Every row gives one point. Each copy is the shape, with its points in the same order, stretched, turned, moved and blurred by noise. Some copies are also mirrored. Which?

Shape (5 x 2):
[[ 1.32  1.37]
 [-0.57 -1.06]
 [ 0.44 -2.45]
 [ 1.50  0.33]
 [-1.18  0.53]]
Copy 1 (5 x 2):
[[ 2.31  0.49]
 [ 0.43 -0.82]
 [ 1.32 -2.76]
 [ 2.33 -0.64]
 [-0.08  1.11]]
Copy 1 is: only turned
Copy 2 (5 x 2):
[[ 0.04  2.29]
 [ 0.34 -1.20]
 [ 2.08 -2.46]
 [ 1.08  1.22]
 [-1.37  0.41]]
Copy 2 is: only turned

Shape (7 x 3):
[[ 0.46 -0.82 -0.37]
 [-0.98 -0.05 -1.68]
 [ 2.46 -3.46  0.57]
 [ 0.33 -1.93  0.14]
 [-0.30  1.10  0.57]
 [ 0.31 -1.61  0.64]
 [ 0.12  1.65 -0.30]]
Copy 1:
[[ 0.03 -0.38 -1.17]
 [-1.11  0.98 -0.75]
 [-0.03 -3.30 -2.53]
 [-0.43 -1.61 -0.93]
 [ 1.55  0.45  0.05]
 [ 0.18 -1.48 -0.88]
 [ 1.23  1.48 -0.47]]
Copy 1 is: only turned
Copy 2:
[[-0.32 -0.87 -0.07]
 [-1.12 -0.16  1.30]
 [ 0.96 -3.45 -1.88]
 [ 0.73 -1.53 -0.28]
 [-0.23  1.39  0.09]
 [ 0.97 -1.07 -0.49]
 [-1.50  1.34  0.12]]
Copy 2 is: only turned
Copy 3 (7 x 3):
[[-0.99 -0.29 -0.37]
 [ 1.47 -0.60 -1.48]
 [-5.57 -0.13 -0.65]
 [-2.40 -1.21 -0.70]
 [ 1.07 -0.54  1.75]
 [-2.21 -1.31  0.06]
 [ 1.80  0.64  1.41]]
Copy 3 is: mirrored
Copy 4:
[[-0.63 -0.59  1.56]
 [-2.50 -0.56  0.74]
 [ 0.45 -0.95  4.71]
 [-0.85 -1.34  2.06]
 [ 0.39 -0.25 -1.18]
 [-0.32 -1.52  1.31]
 [ 0.38  0.92 -0.71]]
Copy 4 is: mirrored

Shape, 10 rows:
[[-2.40  1.84  2.51 -1.16]
 [-2.02  0.33 -0.73 -0.53]
 [-1.41 -3.38 -0.46 -0.98]
 [ 0.07  1.67  0.47 -0.43]
 [ 1.35  2.26  1.75  1.23]
 [ 0.58 -0.99  0.92 -0.72]
 [-0.80 -0.57  2.60  0.39]
 [-0.23 -0.38  0.01  1.36]
 [-1.00  2.28  0.25  1.05]
 [-0.84 -0.73  0.18  0.41]]
Copy 1 (10 x 4):
[[ 0.95  2.73 -0.49 -3.78]
 [ 1.04  0.90 -1.91 -0.97]
 [ 1.35 -2.57 -0.54 -1.18]
 [-0.34  1.62 -0.76  0.38]
 [-0.15  2.50  1.98  1.02]
 [-0.20 -0.78  0.61  0.15]
 [ 1.36  0.55  2.19 -2.20]
 [ 1.46  0.41  1.05  0.55]
 [ 1.03  3.04 -0.16 -0.10]
 [ 1.34 -0.08  0.40 -0.32]]
Copy 1 is: mirrored
Copy 2 (10 x 4):
[[-0.71  2.47 -0.41  3.21]
 [-0.72  2.22  0.60 -0.75]
 [ 0.97 -0.01  2.58 -1.63]
 [-1.63  0.93 -1.38  1.04]
 [-0.79 -0.20 -3.65  2.73]
 [-0.38 -0.80  0.19  0.70]
 [ 1.01  0.30 -0.86  2.47]
 [ 0.51  0.32 -1.45 -0.12]
 [-0.89  1.93 -2.54  0.86]
 [ 0.47  0.70 -0.27 -0.16]]
Copy 2 is: mirrored
Copy 3 (10 x 4):
[[ 1.80  2.56 -0.07 -1.65]
 [ 0.88 -0.54 -1.04 -1.28]
 [ 1.90 -3.31  1.11 -1.34]
 [ 0.03  1.33  0.13  0.20]
 [-1.79  3.10  1.33  0.13]
 [ 0.60 -0.48  1.75  0.22]
 [ 0.61  1.10  2.13 -1.64]
 [-1.04  0.01  0.86 -1.13]
 [-1.11  2.19 -0.62 -0.95]
 [ 0.03 -0.34  0.83 -1.26]]
Copy 3 is: only turned
Copy 4, 10 rows:
[[-3.23 -1.64  1.59  1.32]
 [ 0.02  0.14  1.09  1.06]
 [ 1.06 -0.21 -2.60  1.45]
 [-2.02 -0.31  1.73 -0.84]
 [-2.58 -1.60  2.17 -1.99]
 [-1.45 -0.55 -1.11 -0.53]
 [-1.65 -2.46 -0.65  0.08]
 [ 0.45 -1.42  0.41 -0.25]
 [-1.14 -1.01  2.96 -0.29]
 [-0.16 -1.05 -0.01  0.26]]
Copy 4 is: only turned

Shape (13 x 8):
[[-1.68  0.97  0.08  1.24 -1.63  0.36 -3.01  0.49]
 [-2.25  1.51 -1.19 -0.05 -2.39  1.06 -0.68  2.26]
 [ 1.17  1.62 -0.05  1.59 -0.87 -0.92 -2.25  0.92]
 [-1.53  1.40 -1.22  1.39 -1.24 -1.33 -0.06  0.89]
 [-0.88  0.90 -1.18  1.37 -1.19 -0.27 -0.24  1.26]
 [ 1.87 -1.33  1.71 -1.58  1.97  0.25 -0.28  0.93]
 [ 0.96  0.57 -1.46  1.13  0.51 -0.86 -3.36 -0.54]
 [-1.56 -1.75  0.64 -0.16  2.17  0.05  0.21  0.31]
 [-0.41 -0.08  1.47 -0.29  1.61  1.77  0.57 -1.36]
 [-0.93  1.28 -2.34 -0.90 -0.56 -0.10 -0.10  2.06]
 [-0.14 -1.26  0.41 -0.21  2.49  2.74  1.22  0.40]
 [ 1.87 -2.43 -0.07 -1.03  0.31  0.24  0.15 -0.67]
 [ 2.02 -0.05  0.88 -3.50  1.07  0.02 -0.34 -0.62]]
Copy 1:
[[ 3.39  0.67  0.16  0.49  0.91 -0.92 -1.06 -1.33]
 [ 1.52  1.32  0.86  1.65  1.14 -3.04 -2.38 -0.63]
 [ 1.96  1.10  0.31  0.01  1.99 -1.06  0.34  1.05]
 [ 0.57  2.53  0.85  2.01  1.45 -1.05 -1.97  0.19]
 [ 0.38  2.13  1.22  1.32  1.23 -1.45 -2.38  0.12]
 [-0.80  0.29 -0.27 -1.05 -2.64 -0.35  4.28  0.21]
 [ 2.24  0.27 -0.88  0.26  0.17 -0.27  0.17  2.02]
 [-0.19  1.56  0.38  0.16 -2.89  0.90  1.05 -1.43]
 [-0.24  0.71 -0.82 -1.48 -1.40  0.61  1.17 -3.28]
 [-0.30  1.50  0.26  1.95 -0.12 -2.78 -1.64  1.38]
 [-0.56  1.80 -0.01 -0.64 -2.92 -0.39  0.79 -1.42]
 [-1.64 -0.79  0.42 -0.21 -2.26 -0.26  1.13  1.39]
 [-1.49 -1.73 -1.18 -0.79 -1.80 -1.02  3.71 -0.07]]
Copy 1 is: mirrored
Copy 2:
[[ 2.49  1.02  0.33 -0.83 -0.01 -4.19  1.11  2.13]
 [ 2.73 -0.45 -0.33 -1.73 -3.08 -2.81  0.62  1.60]
 [ 2.49  1.74 -0.83 -1.38  0.98 -1.72  3.39  0.51]
 [ 3.13 -0.21 -1.38 -0.87 -0.87 -1.87 -0.45 -0.49]
 [ 2.94 -0.38 -1.45 -1.14 -1.19 -1.37  0.35  0.91]
 [-3.24 -0.77 -0.26 -0.51  0.49  1.99  2.05  0.45]
 [ 1.85  0.89  1.45 -1.60  1.77 -1.63  1.18 -0.03]
 [-1.54 -2.89 -0.90 -0.27  0.17 -0.74 -1.72  0.93]
 [-1.40 -2.19  0.83  2.73  0.84  0.12 -0.07  0.67]
 [ 1.44 -1.33  0.20 -2.80 -2.80 -0.80  0.16 -0.46]
 [-1.16 -3.93  0.03  1.08 -0.05  1.48 -0.49  1.98]
 [-1.14  1.02  0.80  0.22  0.67  2.74 -0.85  0.45]
 [-3.60  0.81  2.68 -0.16 -0.32  1.77  1.60 -1.92]]
Copy 2 is: mirrored
Copy 3 (13 x 8):
[[-1.16 -0.53 -0.77 -1.74 -0.65 -1.25  1.41 -2.75]
 [-1.77  0.04 -1.72 -2.19 -0.41 -1.28  1.36  0.02]
 [-1.36  0.80 -0.66  0.61 -0.72 -0.76 -0.78 -2.44]
 [-1.63 -0.19 -0.85 -1.97 -0.47 -1.83 -1.55 -0.15]
 [-1.27 -0.03 -1.14 -0.87 -0.72 -0.85 -0.90 -0.25]
 [ 1.68  2.66  0.28  1.34 -0.30  2.25  1.18 -1.13]
 [ 0.76 -0.12 -1.19  0.31 -0.03 -1.77 -0.29 -3.24]
 [ 1.84  0.35  0.48 -1.42 -1.31  1.19  0.67 -0.16]
 [ 0.50 -0.61  0.11 -0.78  1.06  2.46  1.35  0.08]
 [-0.50  1.53 -1.96 -1.53  0.14 -0.99 -0.14  0.34]
 [ 1.76 -0.33 -1.16  0.23 -0.55  3.67  1.10  1.15]
 [ 1.14  0.92 -0.03  2.46 -0.23  0.28  0.79 -0.13]
 [ 0.57  2.78  0.23  1.00  2.73  0.90  1.65 -0.66]]
Copy 3 is: only turned
Copy 4 (13 x 8):
[[ 0.79 -1.43  2.15 -0.98 -0.85  2.33  0.03 -1.66]
 [ 1.15 -0.32  0.27 -1.36  1.13  1.32 -0.42 -3.17]
 [-0.01 -2.77  1.01 -1.34 -0.20  1.48 -1.13  0.39]
 [ 0.03  0.51 -0.28 -0.91 -0.15  1.84 -0.99 -0.79]
 [-0.09 -0.25 -0.05 -0.57  0.12  1.24 -1.08 -0.87]
 [ 0.32 -1.62  0.41  0.19 -0.73 -2.48  0.82  1.42]
 [ 1.43 -2.62  0.25  0.26 -1.82  1.04 -1.26  1.22]
 [-0.39  1.06 -0.26  1.04 -2.05 -0.87  1.83 -0.01]
 [-0.25  0.32  0.73  1.79 -0.21 -0.39  1.93  0.90]
 [ 1.60 -0.43 -1.76 -0.70  0.60  0.22 -0.74 -1.53]
 [-0.69  0.18 -0.85  2.39 -0.27 -1.65  1.99 -0.33]
 [ 0.76 -0.98  0.33  1.92 -1.33 -3.26 -0.88  1.35]
 [ 2.56 -1.49  0.23  0.33  0.26 -2.54  0.30  2.09]]
Copy 4 is: mirrored

Shape, 13 rows:
[[-1.49 -1.47  1.55  0.24 -0.75 -0.72  0.40 -2.20  0.50]
 [ 1.14  0.53 -1.61  2.23  1.11  0.11  0.62 -0.83  0.31]
 [-0.97 -1.11 -0.38 -1.34 -1.38  2.05 -2.85 -1.01 -0.71]
 [-0.81  0.24  2.62 -1.30  2.34 -0.94  0.45  1.28 -0.65]
 [ 1.18 -1.79 -1.53  1.58 -0.78 -0.68  0.03  0.03 -2.50]
 [-1.92  2.06 -0.65  1.22  0.68  2.70 -2.20 -2.11  0.86]
 [-0.47  2.46  0.96 -1.65 -1.11  0.47  0.70  1.32 -2.65]
 [-2.03  1.26 -0.76 -1.99  0.65  2.48 -1.51 -1.95 -3.20]
 [ 0.53  1.76  0.22 -1.90  1.44 -0.61  0.76 -1.49 -3.27]
 [ 1.29  1.24 -0.81  0.36 -0.55  0.87 -0.41 -2.34  0.90]
 [ 0.61 -0.87  0.10 -1.85  2.10  0.29  1.12 -0.12  0.33]
 [-1.46 -0.62 -0.60 -0.43 -0.70  1.05  1.33  1.22 -0.93]
 [-0.50  1.68 -0.56 -1.56 -0.41 -1.36 -2.19 -1.30  0.13]]
Copy 1, 13 rows:
[[-0.05  0.72  0.93  0.27 -0.36  2.83 -0.65 -0.29 -1.05]
 [ 1.24 -0.76  0.77  0.68  0.87 -0.61  1.61  0.57 -1.40]
 [ 1.03  2.39 -0.89 -1.30  0.17  0.04 -0.80 -0.18 -1.11]
 [-1.62 -0.77  0.00  0.46  0.49  1.19 -0.50 -0.27  2.74]
 [ 0.46 -1.58 -1.28 -1.47 -0.20  0.23  0.17  1.59 -2.18]
 [ 2.01  2.27  0.90  0.64  3.03 -0.41  0.46 -1.33 -1.30]
 [-2.13 -0.28 -0.01  0.37  1.25 -1.56 -2.84  0.93  0.03]
 [ 1.81  1.55  0.69 -1.57  2.87 -0.53 -2.10  1.38  0.03]
 [ 1.13 -1.70  1.19 -0.09  1.39 -0.64 -2.41  1.59  1.13]
 [ 2.09  0.67  1.15  1.26  0.00 -1.02 -0.04 -0.41 -1.59]
 [ 0.14  0.14  1.59 -0.07 -0.54  0.29  0.55  1.37  1.80]
 [-2.07  0.88  0.55 -0.56  0.56  0.14 -0.22  1.61 -0.86]
 [ 0.97 -0.23  1.14 -0.44  0.04 -0.98 -1.73 -2.47 -0.54]]
Copy 1 is: only turned
Copy 2, 13 rows:
[[-0.93  0.41 -1.37 -0.20 -1.45 -1.04  2.16 -1.04  0.34]
 [-1.27  0.51  0.09 -0.42  0.47  1.38 -0.23 -1.18 -1.85]
 [ 1.42  0.26 -0.48 -0.78 -3.41 -0.91  0.96  1.23 -1.72]
 [-0.47 -0.57  2.50 -1.50  2.00 -2.47  0.99  0.86  3.49]
 [-0.67  1.68 -1.71  1.03 -0.45  2.40  0.35  1.44 -1.30]
 [ 0.35 -3.03  0.16 -1.10 -1.91 -1.42  0.06 -1.83 -2.11]
 [ 0.54  0.30 -1.16 -0.34  2.42 -3.75 -1.69  0.97  1.18]
 [-0.44 -1.99 -1.27 -2.72 -0.49 -3.24  0.69  1.21 -1.58]
 [-1.83 -0.20 -0.22 -2.09  2.67 -2.92  1.19  0.67 -1.21]
 [-0.14  0.77 -0.74 -0.17 -0.51 -0.85  0.22 -1.95 -3.84]
 [-0.91  1.71  1.45 -2.92  0.81 -0.54  1.13 -0.18  0.64]
 [-0.47  1.42 -1.36 -1.28 -0.42 -0.35 -1.41  0.70  2.26]
 [-1.79 -0.10  1.21 -0.45 -1.47 -2.93  0.08 -0.13 -2.60]]
Copy 2 is: mirrored
Copy 3:
[[-2.10 -2.05  1.85  0.81 -0.22 -2.02  2.04  0.25  0.06]
 [-1.16 -1.07  0.93  1.57  0.86  0.32 -1.16  0.78 -0.70]
 [-2.00  1.63  1.03 -1.39 -1.27 -1.40  1.14 -1.04  1.00]
 [ 1.09 -0.67  1.38  2.07  0.70  0.63  1.51 -1.36  1.70]
 [-0.18  0.57  1.92  0.09  2.18 -0.78  0.30  2.87 -0.66]
 [-3.05  0.83  0.16  1.34 -2.63  0.57  0.20 -1.51 -0.34]
 [ 2.29  1.70 -0.70  1.08  0.14 -0.17  2.02 -0.07 -0.07]
 [-0.34  2.08  1.68 -0.09 -2.64  0.75  1.88 -1.93 -0.90]
 [ 1.93  0.52  2.38  1.45 -0.74  0.15  0.32 -1.06 -1.39]
 [-1.23 -0.21  0.46  0.61 -1.34 -1.68 -1.34 -0.95 -0.46]
 [ 0.30 -1.99  1.31  0.02  0.01  0.65 -0.52 -2.27  1.03]
 [-0.49 -0.46 -0.20 -0.32  0.73  0.64  2.48  0.15 -0.18]
 [-1.43  1.17  0.65  0.69  0.20 -2.25  0.71 -1.81 -0.14]]
Copy 3 is: only turned
Copy 4:
[[-1.35  0.79  0.93 -0.13 -0.25 -0.25 -4.22  0.20  1.57]
 [ 2.05 -0.77 -0.04 -0.06  0.12 -0.05  0.70  1.10  2.46]
 [-0.49  2.88  2.07  0.91  1.60  2.55 -0.91 -1.08 -0.40]
 [-1.68  2.51 -1.04 -2.03  1.10 -1.56 -0.96  0.06  0.39]
 [ 1.82 -0.05 -0.31 -0.25  1.55  2.36 -1.25  2.63 -1.12]
 [-1.18  1.41  1.98  1.90  1.04 -0.70  1.58  0.03  4.35]
 [-0.84  1.88 -0.45  0.65  0.09 -1.55  1.69  1.14 -2.33]
 [-0.34  5.03  1.58  2.92  2.60 -2.02  0.43  0.27  0.04]
 [ 0.94  4.50  0.26  0.12  0.75 -3.30 -0.07  1.56 -0.66]
 [ 1.28  0.84  1.88  0.45 -1.48  0.22  0.64 -0.63  1.86]
 [ 1.24  1.62 -0.71 -0.62  0.69 -0.81 -1.22 -2.09  0.20]
 [-0.11 -1.14 -0.89  1.24  1.74 -0.37 -0.44 -0.39 -1.04]
 [-0.28  2.19  3.72 -1.76  0.63 -0.25  0.17  0.31 -0.26]]
Copy 4 is: mirrored

Shape (18 x 12):
[[-0.05 -0.04  0.29  0.00  0.99 -0.46  0.50  0.35  3.16  1.19  0.31  1.69]
 [-1.02 -1.62 -0.56 -0.55  0.10  2.61  1.95  1.74 -0.31  1.28  2.35  0.02]
 [-2.38 -1.35 -0.29 -0.45  0.94  1.89 -0.86  1.30  0.73 -0.63  0.20  0.48]
 [-0.89 -0.07 -0.87 -0.29  2.05 -1.61 -0.18 -1.91 -1.95 -2.02  0.21 -2.88]
 [-0.58  0.64  0.61 -1.33  2.49 -1.57  1.02  1.08  0.33 -0.24 -1.45  2.32]
 [ 0.58  1.39  1.74  0.01  1.03 -2.24  0.52  1.18  1.02 -0.72  1.03  2.98]
 [-1.83 -0.69 -1.29 -2.02  0.08  1.40 -0.13  1.84  1.90  0.22  1.91  0.96]
 [-1.41 -0.31  2.42 -0.52 -0.43 -1.24  0.24 -2.50  1.53 -1.40 -1.34  2.39]
 [-0.98  1.06 -0.35 -0.45  0.77  1.03 -0.57 -1.22 -0.78 -0.95 -1.52 -3.41]
 [-0.71 -0.27 -2.62 -2.74  0.52  1.85  1.20  0.53  0.52  1.86  0.59  1.14]
 [-0.77 -0.34 -1.76 -0.17 -0.69 -2.29  1.30  0.58 -1.17 -0.23 -1.78 -1.30]
 [-2.13 -0.32 -1.14  0.10  1.88 -1.81  0.20 -1.66 -1.82 -0.16 -0.37 -1.80]
 [-1.04  0.91 -1.03  1.10  0.23 -0.74 -0.50 -1.02 -2.30 -0.16 -1.01  0.12]
 [-1.95  0.36 -1.24 -0.41  0.19 -1.05 -0.95 -1.18 -1.84 -1.70  0.16 -3.01]
 [ 0.10  0.12 -1.14 -0.54  0.50 -0.87 -0.87 -0.82 -2.07 -1.62  0.54 -0.94]
 [ 0.24 -2.35 -1.31 -0.48  0.53  1.95  0.57  0.59  1.48 -0.71  0.08  1.30]
 [-1.33  0.48 -2.54  0.73  1.32 -1.13 -0.34 -0.86 -0.84 -0.16 -0.55 -1.17]
 [ 0.51 -1.12  2.13 -1.36  0.90 -1.63 -1.25  0.67  1.56  1.61 -0.55  2.77]]
Copy 1 (18 x 12):
[[ 0.10  1.44  1.74  1.43  0.56 -0.43  0.26  2.61  0.39 -0.16 -3.00  0.24]
 [-0.79 -1.01  0.05  2.24 -0.06  0.22  2.76  3.47 -1.46  0.84  1.90 -0.17]
 [ 0.26 -0.60 -0.90  0.67 -0.66  0.11  2.06  1.77 -1.02 -2.09 -0.20 -2.29]
 [-0.41 -0.64  0.96 -1.19 -0.25  1.36  1.18 -3.50  1.20 -1.36  1.21  0.08]
 [ 0.01  1.49  2.57  0.95  2.76 -1.09  1.90 -0.37 -0.39 -0.80 -2.30  1.31]
 [ 0.81  0.75  3.12  1.16  2.17 -1.79 -0.43  0.62 -1.27  0.51 -2.90  0.87]
 [ 0.16 -0.97  0.28  0.51  0.61  1.42  1.80  3.28 -0.91 -1.31 -0.11 -1.55]
 [-1.39 -0.61 -0.34  1.22  2.00 -0.38 -0.74  0.02  1.03 -2.13 -2.71  0.29]
 [-2.02  0.52 -0.69 -1.74 -1.47  2.45  1.19 -2.26  0.55 -2.44  1.44 -0.40]
 [-0.94  0.19  0.39  0.82  1.37  1.04  2.66  3.78  0.85 -1.51  2.11  0.13]
 [ 0.80  0.52 -0.79 -0.52  0.33  1.20  2.14  0.03  1.38  0.05 -0.03  2.38]
 [ 0.45 -0.16  0.50  0.57  0.05  1.46  1.49 -2.20  1.70 -1.53  0.78  0.91]
 [ 0.61  0.22 -0.97  0.17 -0.21 -0.27  0.50 -0.39  0.43 -2.36  1.65  0.74]
 [-0.28 -0.99 -1.09 -1.23 -0.85  2.84  1.04 -2.38  0.30 -2.15  1.97 -0.45]
 [ 0.25 -0.73 -0.18 -1.32  0.07  0.18  0.65 -1.03  0.34 -1.10  1.92 -0.70]
 [-0.32 -0.27 -0.32 -0.28 -0.23 -1.77  2.32  3.92  0.37 -0.69 -0.21 -1.47]
 [ 0.87  0.64  0.14 -0.42 -0.94  0.72  1.42 -0.35  1.30 -2.18  0.86  0.62]
 [ 1.32  1.68  0.53  2.14  2.78 -0.60 -0.35  1.72  0.32  1.01 -3.43 -1.36]]
Copy 1 is: mirrored
Copy 2, 18 rows:
[[-1.06 -0.64 -0.51 -1.33  0.21 -0.60  0.40  0.91 -2.16  0.84 -2.70 -1.70]
 [ 0.77 -0.16 -0.92  2.56  0.03  0.43  1.30  1.38 -3.02 -0.28  0.97 -0.09]
 [-0.44 -0.99 -1.68 -0.39  1.30  0.91  1.66 -0.51 -1.94 -2.56  0.37 -0.30]
 [ 2.24  0.38  2.07 -0.50 -0.60 -1.99  0.50 -4.33  0.84 -1.22  2.58  0.10]
 [-1.39 -2.16  1.35 -0.43  1.64 -1.70 -1.42 -0.39 -1.67 -1.08 -2.47  0.06]
 [-1.82 -3.38 -0.07 -0.03 -0.49 -0.12 -1.64 -0.18 -0.03  0.74 -3.03 -1.27]
 [ 1.47 -1.96 -1.35  0.27  1.35  0.87  1.58  1.59 -2.55 -1.19 -0.62 -1.64]
 [-0.91 -1.03 -0.74 -1.99 -0.73  2.19 -2.82 -2.14 -0.63 -1.65 -3.70 -0.46]
 [ 2.47  1.80 -0.47 -0.88  2.01 -1.38  0.72 -2.25  0.52 -0.19  1.96  1.43]
 [ 2.39 -0.48  1.29  0.93  2.68  0.35  1.53  2.07 -3.26  0.41 -1.34  0.18]
 [ 1.88  1.99  2.48 -1.24  1.23 -1.02 -1.88  1.01  0.33 -1.54  1.89 -0.51]
 [ 1.45  0.86  2.60 -1.33 -1.06 -1.64  0.49 -2.21 -0.01 -1.81  1.26  1.09]
 [ 0.06  0.69  1.99 -0.90  0.72  0.93  0.06 -0.55  1.84 -0.34  0.49  1.88]
 [ 2.99  0.39  1.02 -1.16  0.14 -0.49  0.64 -2.50  1.28 -1.76  2.63  0.35]
 [ 1.79 -1.14  1.73 -0.46  0.41  0.57  0.14 -2.46  1.04 -0.03  1.78  0.27]
 [-0.56 -0.06  0.05  0.13  2.05  1.64  0.84 -0.72 -2.90 -0.47  0.22 -2.11]
 [ 1.22  1.35  2.75 -1.45  0.82 -0.95  1.36 -0.77  0.66 -0.69  1.18 -0.02]
 [-1.65 -3.25 -0.85 -3.07 -0.53  0.91 -0.87  0.74 -3.16  0.57 -2.86  0.22]]
Copy 2 is: mirrored
